Rows are points. The points of each table are mixes of a few directions, plus a little noise. Count the directions of each table, and those that both share. Where both have some left over, give the other angles between the two spaces (their principal angles), to ten degrees, smallest first.

First:
-0.67	+0.29	-1.12
+0.33	-0.14	+0.55
-0.10	+0.05	-0.16
+0.49	-0.22	+0.82
+0.12	-0.05	+0.19
-0.17	+0.09	-0.30
Second, 6 rows:
-0.30	+0.41	-0.36
+0.37	-0.53	+0.44
+0.11	-0.16	+0.13
+0.04	-0.05	+0.04
-0.63	+0.85	-0.74
+0.40	-0.54	+0.48
Directions: first 1, second 1, shared 0; angles 30

First (10 x 8):
-0.15	+0.63	-0.48	+0.57	-0.59	-0.18	+0.24	+0.63
+0.45	+0.14	-0.41	-0.34	+0.24	+0.04	+0.40	+0.61
-0.35	-0.77	+0.37	-0.94	+0.65	-0.20	-0.34	-0.88
+0.18	+0.42	-0.03	+0.76	-0.48	+0.21	+0.08	+0.35
-0.30	+0.18	+0.03	+0.44	-0.38	-0.08	-0.12	-0.08
+0.16	+0.53	+0.14	+1.21	-0.73	+0.34	-0.03	+0.28
-0.13	-0.66	+0.31	-0.84	+0.63	-0.09	-0.23	-0.66
+0.42	+0.22	-0.12	+0.22	-0.05	+0.23	+0.22	+0.43
-0.17	-0.42	+0.41	-0.22	+0.23	+0.03	-0.31	-0.63
-0.12	-0.29	-0.23	-0.87	+0.48	-0.30	+0.10	-0.06
Second:
-0.51	+0.24	-0.20	+0.12	-0.63	-0.60	-0.13	-0.09
+0.17	-0.13	+0.04	+0.57	-0.17	+0.73	+0.73	+0.61
-0.03	+0.08	-0.18	-0.78	+0.05	-0.87	-0.50	-0.41
-0.18	+0.15	-0.20	-0.49	-0.24	-0.79	-0.32	-0.26
-0.02	-0.05	+0.17	+0.66	+0.00	+0.70	+0.32	+0.25
+0.59	-0.27	+0.33	-0.48	+1.19	+0.46	-0.44	-0.40
-0.02	-0.01	+0.21	+0.05	+0.45	+0.18	-0.40	-0.36
+0.02	-0.01	-0.18	+0.36	-0.64	+0.19	+0.78	+0.66
Directions: first 3, second 3, shared 1; angles 40, 40

First, 9 rows:
+0.09	+0.72	-0.07	+0.13	-1.06	-0.35	-1.07	-0.92	-0.43	+1.02	+0.10	+0.43
-0.08	+0.21	-0.41	+0.18	-0.45	-0.08	-0.33	-0.10	-0.12	+0.73	+0.14	+0.27
+0.61	-0.56	-0.27	-0.23	+0.46	+0.08	+0.01	+0.30	+0.11	-0.12	+0.20	-0.39
-0.14	+0.65	+0.21	+0.12	-0.77	-0.25	-0.65	-0.74	-0.31	+0.50	-0.06	+0.36
-0.24	-0.45	-0.02	-0.01	+0.70	+0.27	+0.85	+0.72	+0.32	-0.64	-0.08	-0.21
+0.03	-0.23	+0.98	-0.33	+0.74	+0.11	+0.59	+0.01	+0.17	-1.44	-0.35	-0.43
-0.32	-0.42	-0.32	+0.10	+0.55	+0.28	+0.79	+0.81	+0.31	-0.28	+0.00	-0.09
+0.19	+0.14	+0.24	-0.10	-0.15	-0.11	-0.30	-0.36	-0.12	-0.04	-0.03	-0.03
-0.14	-0.06	-0.34	+0.13	-0.01	+0.07	+0.13	+0.27	+0.06	+0.26	+0.08	+0.09
Second, 9 rows:
+0.21	+0.13	-0.22	+0.34	-0.37	+0.48	-0.27	-0.22	+0.54	-0.46	-0.52	-0.02
-0.32	-0.12	+0.24	-0.38	+0.46	-0.39	+0.23	+0.30	-0.75	+0.39	+0.54	-0.09
+0.78	-0.02	+0.13	+0.20	-0.75	-0.61	+0.24	-0.49	+1.93	+0.27	-0.28	+0.69
+0.21	-0.10	+0.25	-0.15	-0.04	-0.60	+0.31	-0.05	+0.49	+0.45	+0.24	+0.32
+0.31	+0.10	-0.20	+0.30	-0.45	+0.31	-0.19	-0.26	+0.76	-0.35	-0.48	+0.10
+0.04	+0.02	-0.03	+0.04	-0.07	+0.09	-0.04	-0.06	+0.10	-0.10	-0.10	-0.04
-0.73	-0.05	+0.05	-0.34	+0.73	+0.20	-0.02	+0.49	-1.72	+0.03	+0.51	-0.50
-0.46	-0.08	+0.10	-0.28	+0.54	-0.02	+0.06	+0.35	-1.13	+0.16	+0.42	-0.26
-0.06	+0.11	-0.22	+0.21	-0.10	+0.57	-0.29	-0.04	-0.13	-0.43	-0.31	-0.21
Directions: first 3, second 2, shared 0; angles 80, 80

First, 10 rows:
-0.33	+0.45	+0.05	-0.38	+0.02	+0.69	-0.35	+0.39	+0.16	+0.31	-0.11	-0.29	-0.57	-0.46	+0.83	+0.90	+0.04	-0.24	-0.01	+0.37
-0.14	+0.11	-0.22	-0.15	-0.50	+0.60	-0.35	-0.27	-0.05	+0.40	+0.24	-0.15	-0.24	-0.43	+0.10	+0.07	-0.16	+0.02	-0.27	+0.29
+0.33	-0.51	+0.33	+0.29	+0.54	-0.97	+0.51	-0.10	-0.17	-0.55	-0.28	+0.17	+0.88	+0.51	-0.75	-0.92	+0.06	+0.14	+0.18	-0.61
+0.32	-0.55	+0.31	+0.26	+0.47	-0.88	+0.43	-0.21	-0.22	-0.51	-0.29	+0.10	+0.98	+0.38	-0.84	-1.07	+0.00	+0.16	+0.08	-0.60
+0.07	-0.01	-0.55	+0.23	-0.85	+0.23	-0.12	-0.52	-0.02	+0.30	+0.62	+0.25	-0.36	+0.08	-0.29	-0.13	-0.16	+0.16	-0.23	+0.28
+0.26	-0.03	-0.51	+0.56	-0.52	-0.46	+0.31	-0.22	+0.14	-0.16	+0.63	+0.63	-0.40	+0.80	-0.37	-0.01	+0.06	+0.17	+0.13	+0.07
-0.21	+0.38	+0.08	-0.24	+0.20	+0.34	-0.14	+0.49	+0.19	+0.10	-0.13	-0.12	-0.48	-0.14	+0.70	+0.85	+0.11	-0.21	+0.14	+0.23
-0.32	+0.32	+0.38	-0.51	+0.46	+0.50	-0.27	+0.54	+0.09	+0.15	-0.47	-0.46	-0.16	-0.55	+0.77	+0.67	+0.06	-0.26	+0.04	+0.15
-0.23	+0.41	-0.38	-0.16	-0.61	+0.79	-0.40	-0.03	+0.13	+0.49	+0.38	-0.03	-0.81	-0.33	+0.54	+0.73	-0.07	-0.07	-0.17	+0.55
+0.26	-0.56	+0.56	+0.08	+0.79	-0.85	+0.41	-0.07	-0.26	-0.52	-0.57	-0.10	+1.17	+0.19	-0.72	-1.07	+0.00	+0.11	+0.10	-0.72
Second, 9 rows:
+0.13	+0.33	-0.01	+0.08	-0.14	+0.88	-1.08	-0.22	+0.24	+0.09	+0.48	-0.46	-0.03	-0.51	-0.12	-0.47	-0.18	-0.04	+0.04	+0.78
-0.57	+0.03	+0.10	+0.38	-0.31	-0.36	+1.39	-0.21	-0.43	+0.30	-0.23	+0.36	-0.63	-0.46	-0.48	+0.27	-0.01	+0.09	+0.24	-0.76
-0.02	+0.40	-0.39	+0.32	-0.17	-0.43	+0.82	-0.19	-0.14	+0.50	+0.73	+0.75	-0.81	-0.22	-0.28	-0.85	+0.13	+0.09	-0.18	-0.29
+0.14	-0.60	-0.11	-0.42	+0.05	+0.16	-0.46	+0.25	+0.20	-0.44	-0.31	+0.11	+0.86	+0.88	+0.37	+0.35	-0.04	+0.05	+0.42	+0.10
-0.13	-0.10	-0.21	+0.21	-0.22	+0.37	-0.65	+0.03	+0.19	-0.43	-0.08	-0.12	+0.60	+0.47	+0.17	-0.06	-0.30	+0.00	+0.31	+0.48
+0.00	-0.58	+0.09	-0.50	+0.31	+0.47	-0.55	+0.68	+0.08	-0.36	-0.35	-0.46	+0.70	+0.35	+0.36	+0.43	-0.23	+0.04	+0.12	+0.19
+0.16	+0.01	+0.03	-0.42	+0.48	-0.77	+1.46	+0.43	-0.41	+0.79	+0.42	+0.54	-1.09	-0.53	-0.18	-0.29	+0.41	+0.11	-0.62	-0.98
-0.36	+0.44	+0.10	+0.78	-0.09	-0.55	+0.02	-0.14	-0.07	-0.47	-0.54	-0.43	+0.15	+0.10	+0.12	+0.25	-0.19	-0.19	-0.36	+0.15
+0.67	+0.07	+0.40	-0.46	+0.09	+0.19	-0.97	-0.61	+0.33	+0.04	-0.13	-0.28	+0.24	-0.06	+0.04	+0.36	+0.42	-0.15	+0.02	+0.31
Directions: first 3, second 6, shared 0; angles 30, 40, 90

First:
-0.15	-0.38	+0.60	+0.24	+1.03	-1.12	-0.41	-0.23	+0.23	+0.16	+0.94	-0.63	+0.10	-0.17	-0.57	-0.90	-0.68	-0.47	+0.31	+0.62	-0.12	-0.77	-0.23	-0.20	+0.17	-0.19	+0.09	-0.30	+0.81	+0.04	+0.11	+0.03
+0.49	+0.19	+0.29	-0.90	-0.77	+0.77	-0.38	+0.16	+0.04	-0.59	-0.67	-0.43	-0.36	-0.13	-0.14	+0.64	+0.58	+0.45	-0.63	+0.57	-0.09	-0.11	+0.53	-1.18	+0.27	+0.22	-0.37	+0.64	-0.07	+0.08	+0.82	+0.35
+0.17	+0.08	-0.18	-0.13	-0.29	+0.10	+0.08	+0.09	-0.07	-0.06	-0.66	+0.37	-0.33	+0.27	+0.16	+0.17	+0.45	-0.05	-0.10	-0.07	+0.04	+0.30	-0.06	-0.08	-0.26	-0.07	-0.10	-0.04	-0.56	+0.04	+0.03	-0.02
-0.37	+0.11	-0.63	+0.58	-0.17	+0.47	+0.50	+0.04	-0.03	+0.34	+0.27	+0.42	+0.62	-0.18	+0.56	+0.23	-0.28	+0.18	+0.22	-0.86	+0.19	+0.35	-0.12	+1.06	+0.06	+0.10	-0.02	+0.00	+0.00	-0.15	-0.65	-0.24
-0.19	+0.09	-0.35	+0.25	+0.03	-0.07	+0.49	-0.01	-0.45	+0.22	-0.19	+0.73	-0.14	+0.54	+0.13	+0.02	+0.11	-0.10	+0.29	-0.69	+0.00	+0.66	-0.21	+0.77	-0.62	-0.09	+0.75	-0.62	-0.68	-0.02	-0.59	-0.26
-0.50	-0.31	+0.04	-0.06	+0.05	+0.54	-0.06	+0.06	-0.44	+0.29	+1.17	-0.77	+0.88	-0.49	-0.44	-0.16	-1.11	+0.19	+0.04	-0.09	+0.16	-0.41	+0.34	+0.42	+0.28	+0.35	+0.55	-0.13	+0.80	-0.07	-0.40	-0.04
-0.27	-0.20	-0.57	+0.51	+0.00	-0.03	+0.21	+0.06	+0.07	+0.43	-0.06	+0.38	+0.31	-0.08	+0.39	-0.19	-0.18	-0.23	+0.18	-0.42	+0.28	+0.07	-0.33	+0.73	-0.06	-0.12	-0.38	-0.16	-0.17	-0.04	-0.53	-0.23
+0.35	-0.16	-0.06	-0.37	-0.33	-0.13	-0.31	+0.14	+0.12	-0.14	-1.04	+0.18	-0.62	+0.21	+0.02	-0.05	+0.65	-0.30	-0.31	+0.49	+0.11	-0.04	-0.13	-0.69	-0.20	-0.22	-0.64	+0.04	-0.62	+0.13	+0.40	+0.08
+0.22	+0.31	-0.19	-0.53	-0.92	+1.09	+0.07	+0.20	-0.13	-0.34	-0.61	+0.01	-0.05	-0.10	+0.23	+0.82	+0.46	+0.57	-0.46	-0.13	+0.05	+0.32	+0.45	-0.35	+0.12	+0.28	-0.17	+0.53	-0.28	-0.02	+0.26	+0.15
+0.21	+0.29	+1.04	+0.41	+1.38	-1.62	-0.17	-0.52	+0.65	-0.33	+0.87	-0.26	-0.42	+0.13	-0.33	-0.57	-0.03	-0.24	+0.50	+0.54	-0.63	-0.41	-0.25	-0.50	+0.24	-0.25	+0.33	-0.01	+0.79	-0.03	+0.55	+0.17
Second (9 x 32):
+0.06	+0.09	+0.41	+0.65	-0.72	+0.11	+0.19	-0.33	+0.39	-0.12	-0.17	-0.19	+0.80	+0.12	-0.16	-0.43	-0.65	-0.78	+0.86	+0.02	+0.66	-0.19	-1.00	-0.56	+0.66	-0.03	+0.24	-0.22	-0.62	-0.67	+0.31	+0.19
+0.32	-0.05	+0.02	-0.54	-0.60	-0.44	-0.38	-0.28	-1.51	+0.67	-0.72	+0.32	-0.46	+0.45	-0.65	+0.77	+0.85	+0.26	-1.48	-0.32	+0.20	+0.44	+0.18	+0.58	+0.13	+0.34	+0.03	-0.14	-0.67	+0.42	-0.22	+0.62
+0.33	+0.41	+0.20	+0.17	+0.47	-0.14	-0.05	+0.25	-0.41	-0.22	-0.66	+0.49	+0.35	+0.20	-0.15	+0.70	+0.18	+0.05	-0.26	-0.23	+0.25	-0.07	-0.26	+0.10	-0.01	+0.29	+0.73	+0.02	-0.52	-0.05	+0.03	+0.38
-0.07	+0.78	+0.39	+0.34	+0.90	-0.18	+0.04	-0.07	+0.62	+0.27	+0.44	-0.46	-0.03	-0.19	+0.17	+0.42	-0.71	+0.48	+0.22	+0.04	+0.05	-0.63	-0.80	-0.08	+0.63	+0.54	+0.72	+0.47	+0.89	-0.01	+0.25	+0.34
-0.33	+0.30	-0.25	-0.16	+0.32	+0.00	+0.07	-0.35	+0.23	+0.11	+0.29	+0.27	-0.70	+0.13	+0.04	+0.12	+0.74	+0.31	+0.01	-0.38	-0.72	+0.67	+0.90	+0.48	-0.51	-0.61	-0.26	+0.23	+0.58	+0.18	-0.18	-0.21
+0.13	-0.59	-0.19	-0.26	+0.05	+0.18	-0.31	+0.18	-0.56	-0.52	-0.52	+0.88	+0.36	-0.08	-0.11	-0.14	+0.69	-0.20	-0.38	-0.25	-0.09	+0.42	+0.70	+0.02	-0.88	-0.28	-0.21	-0.37	-0.55	+0.24	-0.15	-0.22
-0.14	-0.29	-0.41	-0.03	-0.42	+0.20	+0.54	+0.55	+0.66	-0.11	+0.59	-0.88	-0.32	-0.05	+0.50	-0.56	-0.59	-0.13	+0.71	+0.75	-0.15	-0.34	+0.11	-0.19	+0.15	-0.16	-0.58	+0.09	+0.14	-0.29	-0.08	-0.59
-0.15	-0.63	+0.06	-0.13	-1.09	+0.05	-0.16	-0.51	-0.07	+0.42	+0.30	-0.47	+0.00	-0.12	-0.20	-0.78	-0.29	-0.35	-0.03	+0.16	+0.25	+0.03	-0.23	-0.26	+0.38	-0.04	-0.69	-0.28	-0.03	-0.03	+0.06	-0.05
-0.13	-0.02	-0.22	-0.04	+1.09	+0.22	+0.06	+0.56	+0.66	-0.51	+0.45	+0.04	+0.00	-0.43	+0.54	-0.11	-0.20	+0.35	+0.35	+0.22	-0.45	-0.32	+0.43	-0.09	-0.56	-0.04	+0.03	+0.22	+0.76	+0.20	-0.02	-0.48
Directions: first 5, second 6, shared 0; angles 30, 30, 70, 80, 90
